Every row gives one point. Any point is a mix of the corners, with weights that add up to 1. It lies inside the corners' shape when no weight is negative. Say inside or outside, and name the corners with a negative weight.

Corners:
(1): [-2.10  0.67]
(2): [-0.54 -0.39]
(3): [2.35 1.05]
Points:
[-2.23  0.19] -> outside (3)
[-1.15  0.15] -> inside
[1.67 1.21] -> outside (2)
[2.19 1.25] -> outside (2)
[2.03 0.96] -> inside
[2.09 0.99] -> inside

Corners:
(1): [ 0.21 -2.11 -0.06  0.09 -0.94 -2.12  0.47  2.20]
(2): [ 0.04  2.61 -2.35  1.40 -1.15  1.57 -1.07  2.25]
(3): [ 2.19  3.22 -0.25  1.12 -1.41  1.18  0.15  0.07]
(4): [-3.17 -4.02 -0.24 -3.39  3.06 -0.78  1.58 -0.37]
(5): [ 0.19  2.13  0.70  1.72 -2.42 -1.19 -1.55 -0.76]
(6): [-0.17  1.32  0.48  1.54  1.10  0.20  2.91 -1.31]
(7): [ 0.29 -2.84 -2.12  0.21  3.28  2.14 -0.06  2.31]
(8): [0.01 2.39 1.30 0.84 1.72 0.48 1.66 0.76]
(9): [-0.73  1.34  0.80  1.19 -0.17  2.32  0.81  0.16]
Points:
[-1.92 -1.32 -0.28 -1.34  2.65  1.47  1.64  0.03] -> outside (1, 5)
[ 0.26  1.91  0.18  0.89 -1.00  0.14  0.21 -0.04] -> outside (7)
[ 0.46  2.11 -1.29  1.81 -1.80  1.40 -1.36  1.72] -> outside (4, 6, 8)
[-1.09  0.49  0.71  0.18 -0.97 -1.22 -0.50  0.35] -> outside (3, 6, 7)
[ 1.29  2.03 -0.15  0.93 -0.94  0.61  0.19  0.30] -> inside
[-0.32  0.77 -0.78  0.20  0.16  0.72  0.28  0.78] -> inside

Corners:
(1): [-0.19  0.02 -1.92  0.46  2.47  0.89 -0.20  0.00 -1.40  0.62 -0.07  1.89]
(2): [ 2.39 -3.50 -1.17 -1.20 -0.07 -2.28  2.01 -1.24  1.31 -1.10  2.72  1.02]
(3): [-1.19 -2.92  3.44  0.81  1.28 -0.59  0.62 -0.21  1.10 -3.43 -0.28 -1.16]
(4): [-2.21 -1.57  0.21 -0.44 -0.84  0.05  1.54 -2.43 -3.09  1.12  1.82  0.22]
(5): [-2.65  2.05 -2.21  4.23 -0.58  0.46  0.12  0.16 -1.73  3.58 -3.98 -2.09]
(6): [ 0.50  2.45  3.87  0.06  2.84 -1.47  0.58 -0.86 -2.06  0.96 -0.64  1.38]
(7): [ 2.40  2.16 -0.04 -0.01  1.60  1.25  1.22  1.29  0.77 -2.53 -1.04 -0.24]
(8): [ 1.22  0.51 -1.63  0.62 -2.37  0.90  0.78 -1.15 -1.63 -4.40  0.93  0.89]
(9): [ 1.11  0.21  3.40 -2.66  4.18 -0.82 -2.67 -0.20 -1.00 -2.39 -2.23 -1.83]
(10): [-0.72 -3.77  2.47  1.04 -2.59  1.31 -0.56 -2.99  1.06  0.48  1.98 -2.31]
(11): [ 0.60  1.78  0.08 -2.92  2.79 -1.00  0.35  0.90 -2.04 -1.45  2.11 -0.06]
(12): [-1.56  1.32  1.66  0.35  0.73 -1.01  1.70  0.34  2.51  2.09 -0.92 -0.34]
(13): [ 2.20 -1.36  1.09 -1.74 -1.92  0.17 -0.23  2.59  1.42 -3.87 -2.47  1.15]
Points:
[ 0.13  0.21  0.86 -0.07  0.78 -0.55  0.76 -0.07 -0.14 -1.11 -0.61 -0.41] -> outside (1, 10)
[-0.36 -1.37 -0.32 -0.56  0.31 -0.60  0.58 -0.09 -0.47 -1.92  0.19  0.13] -> outside (6, 7, 10)
[ 0.32 -0.49  1.37 -0.47  0.72  0.10 -0.22 -0.63 -0.12 -0.97  0.02 -0.82] -> inside
[ 0.05 -0.18  1.15 -0.79  1.19 -0.13 -0.07 -0.62 -1.13 -0.96 -0.35 -0.43] -> inside
[ 0.06  0.32 -0.59  0.79 -0.53  0.31  0.32 -0.11 -0.85 -1.06 -0.88 -0.03] -> inside
[ 0.24 -0.71  1.20 -0.44 -0.04 -0.26 -0.13  0.07 -0.02 -1.25 -0.84 -0.19] -> outside (7)
[ 0.44 -0.02  0.12  0.40  0.24  0.21 -0.03 -0.26 -0.05 -0.13 -0.42 -0.49] -> outside (3, 4)
[-0.03 -0.11  0.47  0.52  0.12  0.20  0.43 -0.61 -0.62 -0.90 -0.55 -0.07] -> outside (11)
